Rows are points. To make a cloud, some directions were put in groups of two or more. Within a group, all points are equally far from the middle, so they leave a hole (a ring in 2 directions, a hollow ball in 3). The other directions are filled evenly. Then the cloud was stretched, turned, moved and blurred a little. How many holes are there, and how many directions does each take, smallest first?

Cloud (22 x 3):
[[-44  11  27]
 [-52  -1 -36]
 [-20  44  -8]
 [-56   5  -4]
 [-49  25   0]
 [-33 -42 -19]
 [ 17  38  -7]
 [  4 -18 -49]
 [  0 -39 -36]
 [-33   7 -52]
 [-57  -4 -21]
 [ 24  33  44]
 [-19  43  29]
 [-31 -41 -28]
 [ -7  35 -30]
 [-30 -41 -32]
 [ 43   9  18]
 [-20 -43  15]
 [-23  -3 -56]
 [-19 -46 -24]
 [ 28 -35  -1]
 [-21  37  38]]
Holes: 1 (3)

Cloud (27 x 4):
[[ 43   0  56  -1]
 [-30  -9 -36   0]
 [ 15  48   1  56]
 [ 28  30   3 -29]
 [  3  28  34  31]
 [ 29   1  42  25]
 [ -6  12  47  26]
 [ 25  10   9  53]
 [ 58 -35  55  15]
 [ 40  -9  44  24]
 [ -1   4 -58   4]
 [-10  35   9 -33]
 [ 25   4   2  57]
 [-19  -8 -45  16]
 [ 51 -41   4  38]
 [-39  43  22 -32]
 [ 44  48 -26 -12]
 [-11 -13  16  44]
 [ 15  55  -6 -11]
 [-22  -8  45  33]
 [ 30 -15 -16  54]
 [ 22 -37 -19  32]
 [ 38  -3  44  23]
 [-23  73  10  19]
 [ 39 -16 -36  55]
 [-12  40  28  36]
 [ 21  -5 -18 -39]]
Holes: 1 (2)

Cloud (50 x 6):
[[ 17 -21   0  31 -91   0]
 [ 20   4 -29 -50  29   2]
 [  5  30 -38 -33 -21  39]
 [ 10 -27   5  20  65  -1]
 [ 12 -21  28  45 -17 -39]
 [ 24 -52 -34  28  -6  14]
 [ 28  39  18 -35  38 -32]
 [ -2   8  48  33 -48  13]
 [-10  61  -9 -22  29  40]
 [ 71   2 -13  20 -24   7]
 [ 27 -33 -19  12   2  42]
 [ 19 -16   5  45 -78  13]
 [ 50   3 -57  -8  20  -3]
 [  2  52  29 -42  62  11]
 [ 40  70   4  -9  -4   9]
 [  8  -1  12  33  64  30]
 [ -7  37  15  41 -29   6]
 [ 47 -32 -43  25  -5  15]
 [ 18 -26  -1  30 -90  -6]
 [ 21  31  18 -42  56 -20]
 [  6  -1  57  44  -8  -2]
 [ 17 -14  10   9  26  54]
 [ 14  -2  24   4  46  48]
 [ 55  31  28  32  33  -5]
 [  2 -21  14 -10 -81  -7]
 [ 51  44 -28  -4  24 -42]
 [ 45  25 -12  43  63  -9]
 [ 50  20  32  41  35 -14]
 [-18 -40 -12  31   7  -3]
 [ -7   9  52  23 -49  15]
 [ 40 -35 -42  15  15   8]
 [ 41 -23  27  35  18 -38]
 [  3  12  31  58 -16 -15]
 [ 52  -1   8 -23  32 -33]
 [ 42  18  15 -47  -8  22]
 [ -6  51 -17 -26   4  48]
 [ 32  52 -15   7  58  28]
 [ -4  55   3  24  -6 -12]
 [ 47  41 -29 -19 -44   4]
 [-33  -5  18  29  -5  50]
 [ 16 -32 -26  50 -48 -26]
 [ 48  18   8 -29  33 -37]
 [ 13   0 -27  15 -64 -30]
 [-15 -18  43  27  42  24]
 [ -3  16 -41   9 -17 -22]
 [ -8  33  -5  25 -48  28]
 [  9  -2 -34  18 -61 -24]
 [ 23  17 -40 -42   3  34]
 [ -8 -48 -21  35   2  -3]
 [ 60  -3  22  -1 -17  13]]
Holes: 3 (2, 2, 2)
